Each row is a point. To make a cloud, some directions were put in groups of two or more. Within a group, all points are equally far from the middle, so they leave a hole (a ring in 2 directions, a hollow ball in 3). The other directions are filled evenly. Then the cloud was stretched, turned, moved and blurred a little. How many holes are there, and how many directions does each take, smallest first?

Cloud, 21 rows:
[[  3  10  -9]
 [ 34 -18 -23]
 [  9  42 -39]
 [-53  21   8]
 [ -4  -8 -26]
 [-47  19  21]
 [-31 -13  37]
 [-20  30  -3]
 [ 18  40  14]
 [-16 -24  15]
 [ 50 -10   6]
 [ 12  -5 -18]
 [-32   7 -18]
 [ -5  -3 -11]
 [-14  23  34]
 [-33  21 -10]
 [-18  17 -11]
 [ 30  -2  17]
 [-60  25  -4]
 [ -9  33 -21]
 [-21 -15 -15]]
Holes: 0

Cloud (32 x 4):
[[ 26  27 -43 -57]
 [ 19  46   3   7]
 [-45  30  28  25]
 [  1 -33   1 -28]
 [  7 -37 -23 -31]
 [  7 -20  26 -10]
 [-19 -18   1 -35]
 [ 56  14  -1 -31]
 [-19  16 -38  23]
 [  8 -16  23 -31]
 [-49  15   6 -20]
 [ -7   5 -23  34]
 [ 35  11  -7 -58]
 [ 11 -38 -17 -28]
 [-32  52  17   5]
 [ 18  -5  23 -36]
 [ 17 -40 -14 -18]
 [ 33  17 -33  17]
 [  9  55 -16   5]
 [-10  60  -9  -7]
 [  5 -27  17 -20]
 [ 51  -5 -55 -55]
 [-36   2 -37  -6]
 [ 43  10  14 -33]
 [-27  56  11   1]
 [ 25  22 -54 -52]
 [-45  13   9  33]
 [ 41  -3 -32  12]
 [-17  -2  -4  38]
 [ -4 -27   7 -32]
 [  6  26 -41  20]
 [ 38  23  15 -12]]
Holes: 2 (2, 2)

Cloud (31 x 4):
[[-17  11  -6  -1]
 [ 51   8   0  28]
 [ 15 -29   4 -19]
 [ 10  17 -36  45]
 [-23  -7 -21 -24]
 [ 22 -16 -60  48]
 [  1 -36  24 -52]
 [ -7   9  13 -46]
 [ 12 -12 -34 -25]
 [-39 -16  24 -25]
 [-20   3  30 -25]
 [-36   1 -30 -10]
 [ 16  -7 -25  46]
 [ 33   5  12   8]
 [ 41  12   3  19]
 [ -1  19  25  27]
 [ 22 -19 -16  -8]
 [ -1 -38  -5  -7]
 [  7 -46   1  -6]
 [ -5  42 -18  15]
 [  3 -16   2  24]
 [ 26   5  -7   0]
 [-10  -8  -8  51]
 [-11  26 -35  54]
 [  0  36  -8  19]
 [  3  34 -22 -15]
 [  5 -15 -40   0]
 [ 33  -5 -30  21]
 [-32   9 -29  16]
 [-16 -26  22 -14]
 [-16 -19 -19  -1]]
Holes: 0

Cloud (56 x 6):
[[ 17   3 -12 -35  21  38]
 [ 23  -7   3   8  34  17]
 [ 24  40 -21   1   7   6]
 [ -3  27  40  43  -9  12]
 [ 11 -29 -42 -13  21 -16]
 [ 16 -20  36  30  -4  21]
 [-43  -8  -1  24   9  -3]
 [-25  39   1  24  -3  -9]
 [ 40   0  15  15  10   6]
 [-19  18 -15 -13  24   9]
 [-38 -15  19  10  -2 -15]
 [-27  -2 -25 -16  32   5]
 [-39 -20   8   9   1  -8]
 [ 12 -31 -25  30 -10 -14]
 [ 18  11  27 -17  25   9]
 [-16 -14  -6  46  27   6]
 [  8 -13 -11  16 -33  -5]
 [ 40   3 -25   3  22  20]
 [-29 -44 -13  30  21  -4]
 [  2 -19 -19 -36   7  -7]
 [ 31  -4 -22 -18 -14 -14]
 [ -1  11  43  -3 -11  28]
 [-32 -15  22  39   7 -33]
 [ 38 -28   8  13  -2   7]
 [ 11  20 -20   5   3 -47]
 [-39   7  13  50   0 -24]
 [ 16  18  -4  45  19  -6]
 [ 22  47 -10  17  22 -20]
 [ -7   2 -31  17  -2  26]
 [-33 -24 -23 -11  38  20]
 [  0 -39  31 -15   9  33]
 [ 27  35   2   1  26  -5]
 [ 21  28 -34  -4  13  10]
 [ -9 -32 -38  14  43  -6]
 [-18 -18   2 -27   1  -5]
 [ 17   3  -4  14   2 -44]
 [  8  -7 -35  21  39  -5]
 [-33 -15  -1  42  22   3]
 [ 31  10   6 -24  22  16]
 [ 45  27  -3  15  -2   8]
 [-30 -46   4  17   3   0]
 [ 26  18   9  40  -9  16]
 [-14   1   4 -14  32  29]
 [ 31  34  16  27 -21  12]
 [-16 -60   6 -15  10  17]
 [  2   8  54  39  -1  10]
 [ 19 -15  -6 -42  22  47]
 [-23 -31 -21 -13  33 -11]
 [-13 -33  -4   6 -24  11]
 [-24  -2  -8 -11  -9  -9]
 [ 15  17 -23  39  20 -11]
 [ -9 -16   0  15 -30  -2]
 [ 13  -6  42  39 -23 -10]
 [-13  -6  -7  35 -23 -17]
 [ 12 -20 -46  20  12 -21]
 [ 12 -15  20 -30  22  33]]
Holes: 2 (2, 3)

Cloud:
[[  0 -10 -15  46  -6  13 -33  13]
 [ 28  16   7  16  11  29 -51   0]
 [ -3 -17 -13  -7 -33  51 -13 -29]
 [ 21 -24  40  11 -28  18 -28   1]
 [  0  -1 -35 -16  23 -30  17 -14]
 [ 26  22   0 -23   2  -1  23 -37]
 [ 31  17 -34 -29  45 -13  10  -9]
 [  8 -26  32  -8 -14  21 -51 -19]
 [-34 -13  -9  43 -17  53 -27  -4]
 [  8 -16  16  18 -11  26 -24  31]
 [-24 -17 -21  15 -29   1 -28  -9]
 [ 31  -1  22 -14 -10  -5  27  -8]
 [  8 -19 -27   0  16  38  16  -6]
 [-18  -2 -26  16  30  12  25   1]
 [ 11  14  19 -11 -35  38 -16 -19]
 [ 38  -3   7  12 -14  34 -16 -20]
 [  9  21 -10  -3 -29  10  20   5]
 [  2  -4  44 -26   7   7   2   4]
 [ -6 -12  34 -21  27 -19 -26  17]
 [  1 -25 -16 -14 -22  45  -3  -4]
 [ -8  -9 -18   3  25  60 -36   4]
 [-17  -7 -15   3 -12  -7 -26  30]
 [ 34  -3  14   8  19 -20 -31  24]
 [-12   8  -8  33   2  37 -23  29]
 [ -9  20   0  13  -4  -1  -6  35]
 [  3   0  37 -27 -12 -35  13  17]
 [ 10  35 -44 -13   8  27 -14 -30]
 [  6  16  32 -52  19 -24  -8   7]
 [-38 -15  -2  10 -15   3  23  -8]
 [ 16  14 -16 -12  51 -27 -13   5]
 [  2   7 -15  -4 -25 -29 -25   0]
 [ 21   3  10  -1  35  26 -49  14]
 [  0   7  23 -16  -4  26  23 -23]
 [  1   5 -15   4  57  11 -11   6]
 [  4  20 -35  -7  33  48 -37   3]
 [  9   0 -22 -49  27 -19   9 -17]
 [  0   6  39 -34  22 -22 -24   1]
 [-10  15  -4 -28   8  33 -48 -11]
 [  9   6 -23 -29  40 -25 -11 -19]
 [-19   6  22 -40   1 -17 -14  -8]
 [ -2  -5  29 -31  34  -7 -17  18]
 [  8  -1   8  -3  44  37 -26  -9]
 [-12  -4   4  16  11 -14 -10 -30]
 [-16   4  33   7 -24   0 -47   5]
 [ 50   8 -14 -18  11 -23   9 -24]
 [ 29 -11   0 -42  -2  30  -8  -4]
 [ -4  19   6   5  45 -14  -7  24]
 [  0  21 -12 -16 -16  22  26  16]
 [-15  10 -31  24   6   3 -35  10]
 [ 38   0  13   7  19 -20 -38  17]
 [ -3  12 -12   3   1 -14 -51   9]
 [ -7  -8 -41   0  23  42 -30  -1]
 [ -8  20 -10 -51  -3  18  25  -5]
 [ 49  12  10 -20  26   8 -24   9]
 [ 31  26   0 -24  16  34 -40   5]
 [  3 -32   0  30 -10  34   0 -13]
 [-17  13  17   4 -23  44   9 -12]
 [  4  -8  -5  -6  19  21  -8 -44]
 [ 14 -25   5 -21 -14  20  -9  20]
 [ 18  -2  19  -8  33 -40 -37  11]
 [-21   3  29  15 -29 -17 -28   4]
 [ 10  30  -1  15   8   8 -46   8]
 [-21   6  -3 -41 -15  -4  11   8]
 [ 40   4   5 -47  13  17 -33  -6]
 [-28 -12 -27  43 -16  46 -13  -1]
 [ 27  -1 -18   3  11  12  29 -16]
 [ 36  -3  -7   3 -20  39 -16 -36]
 [ 37   7  -2 -43  17  20  12 -28]
 [ 13  -2  23 -28 -19  20 -52 -12]
 [-40  -7  12  -9  21   1  -9   5]
 [  2 -12 -22 -15  22  34  26 -15]
 [ 12 -13  25 -25 -27 -31  24 -12]
 [ -9  -7  31 -10 -27  29 -38  12]
 [ -8 -28  14  41 -17  14 -56  -5]
 [  3  28 -45 -30   1  31  21  -6]
 [ 15 -37  25  -2 -22 -41 -17  15]
 [ 10 -26  -8  43  -6   0 -18  -1]
 [  7   7 -37  20  -8  56   2  -3]
 [  5 -37   9  -4  -6 -41 -24  13]
 [ 12  -8   3  20  30  13 -41 -21]
 [-16 -22   0  23  26  27  -1   2]
 [ 24  20 -29 -27  16  -1  40 -23]
 [-11  -3  -9 -23  -2 -36   5 -26]
 [ 21  15   1 -30  56   8 -10  13]]
Holes: 2 (2, 6)

Cloud:
[[-30  -2   6  12  -2 -27 -24  16  30]
 [ 23  10  -3   1   7  38  30  -9  13]
 [  7 -27 -28  -9  13   6 -13 -26  -6]
 [  0   6 -48  25 -11  -8  22 -23 -14]
 [-20  -9  45  28   9 -15  -3  13  -6]
 [-14  -2  50  17  14  21  -8  24  -6]
 [ 23 -14 -27  12  27  20  13  36 -13]
 [-14   7 -42 -19   9 -10 -10  11 -20]
 [ -2  29  13   7   5 -20   8  -1 -36]
 [-26 -22  -6 -21   6 -17  -3   9 -20]
 [ 27  21  -1   8 -24   5  -8  20  22]
 [ 37  15  17  -3 -15   9   2  23  18]
 [-30  30 -15  21  14   7  15 -11   8]
 [  4 -14 -27  -3 -10   3  -9   4 -34]
 [-12   3  -5   0  -7  -7 -12  -7  28]
 [ -9  -7  -2  -4 -26 -35 -11  26 -13]
 [-11 -50   6   1  14  -8   4  -5 -34]
 [ 31   7 -32  15 -15  16  15  28 -32]
 [-11  -2  16  10   1  37  19   4  22]
 [ -5  -3   9  23 -33   6  10 -21  -8]
 [ 15  18 -38 -27 -10  22 -11  24  10]
 [  7 -23  -9  52  -1   7  11   4 -28]
 [ 13  15 -23  48 -12  27   3 -11  -7]
 [-15  -7  23  52   5 -22  13  19  -8]
 [ 28  44 -15  28 -15 -24  19  27  30]
 [ 21  19  29   2  10  13  21  37  26]
 [ 20  -6 -25 -25  -6  24  -9   7 -13]
 [-28  18   0  41   9  -3  -7  15   1]
 [ 19 -42 -13  25  -6   0  23   7 -27]
 [ -4  -6  14 -22  16  20  -7  -7 -17]
 [  2 -10  27  38 -11 -26  20   1  30]
 [-17  13  -7  13  16  19 -18  -2  14]
 [  9  27 -27  -4 -13   2  10 -25  49]
 [ -9  21  -8  31  -1   2  38  -3  10]
 [  9 -10   9   3 -23  13  -2  30 -31]
 [-23 -34  56  14   2 -13  -5  25   8]
 [-13 -13  22 -10 -27  -9  -6  22   5]
 [-19   0  14  49   3   6  23  39 -21]
 [ 12  14 -19 -34  -8  -9 -13  12  25]
 [-11  25  12 -28 -21 -37 -11   6  19]
 [ -9  25   4  26  -1  -8  -8 -11   4]
 [ -3  29  18  38 -29   6  22  -4 -11]
 [ 28 -11   1  12  -6 -19  13  27 -24]
 [ 33  -3  -9  -5 -29   5   5   8  27]
 [  9  11  50 -11 -27 -15  12 -13  14]
 [-11   1  -7   0 -18 -16 -14   5 -16]
 [ 39   7 -15  20  -4  28   8   9  32]
 [ -3 -43 -22  16  15  12  10   9 -20]
 [ -9 -12 -41  17 -16  14   6  13  -9]
 [ 24  27   4  -6   8 -15   3  -6   3]
 [  8  25  18   1 -19  20  22   7  38]
 [ 25 -13 -35   4  -9 -10   8 -10  11]
 [  1  -1  35  -5 -34 -24 -16   3   6]
 [ -4  15  -9   1  -5 -14   8 -15  12]
 [ 14 -42 -10 -14 -23   1   9 -11  14]
 [-29   4  33  24   4 -18  -5  17  -2]
 [ 13 -29 -41 -35 -13  -7  -9   8  18]
 [-12 -57 -25 -19 -12  -1   0   2 -32]
 [ -5 -35 -20  42 -13  37  14  18 -24]
 [-19  13   7   8 -29 -20  22 -33  23]
 [  0 -14 -18 -19 -19 -25 -22  17 -34]
 [ 17  -3  14  19   4 -43   7   3 -32]
 [-13  -3  -1 -15  20 -16 -18  26  -4]
 [-20 -28  14  24  23 -24  -7  10  -4]
 [-30  17  25  -1  15   8  18  -5 -22]
 [ 30  60 -11  16 -37   2  11  11  39]
 [  2  15 -14  16  27  20  26   6  26]
 [  1 -15 -16 -23  18 -12  10  10 -32]
 [-24 -26  36   5  11 -16   1  -9 -14]
 [ 10  -2  -7 -17   3   9  -7   3  10]
 [ 26  28 -20   2 -33  -3  -3   9  31]
 [  7  31  49  44   0  31  20  12  20]
 [ 17   9 -48  34 -24  -2   5  18  13]
 [ 17  -5 -12  -2 -25 -17 -15  -3 -12]
 [  9  -2 -23  31 -10  -4  -9  38   0]
 [-37 -15  41  29  -3 -34   7  19 -35]
 [-18 -28  20  32  19  10  16  20  -6]
 [  2  13 -28   4 -19  31  26 -29 -18]
 [ -5   5   4  32 -25 -33   2  10  19]
 [ 33 -17 -14  -7  -2  32   1   3  -1]
 [ 10   2 -21  13 -26  24  34 -18  28]
 [  3   9  -1   4 -24 -13  12 -18 -48]
 [  1   8  15  28 -29  20   9  42  35]
 [-17   4   8  10  -9 -35 -20  -6  24]
 [ -9  23  -4 -14   3 -38  -4   8  16]
 [-12  -7  -3   5 -14 -14   2 -17 -25]
 [ 21 -14  24 -10  -9  -7  25 -18 -24]
 [  4  40 -11  -9 -20 -48  17  -1  36]
 [  4  20 -33  17  -3   0  14   1  45]
 [ 19  -3  15 -14  -7 -10  34  -3  14]
 [ -1  17 -15   3 -10  16  -3 -22  11]
 [-11  -2 -13  42 -23   7   4  45   7]
 [ 26   1 -23   5 -23 -29   1 -11 -20]
 [ -6  36   6  21  18  26  13  -6  14]]
Holes: 0
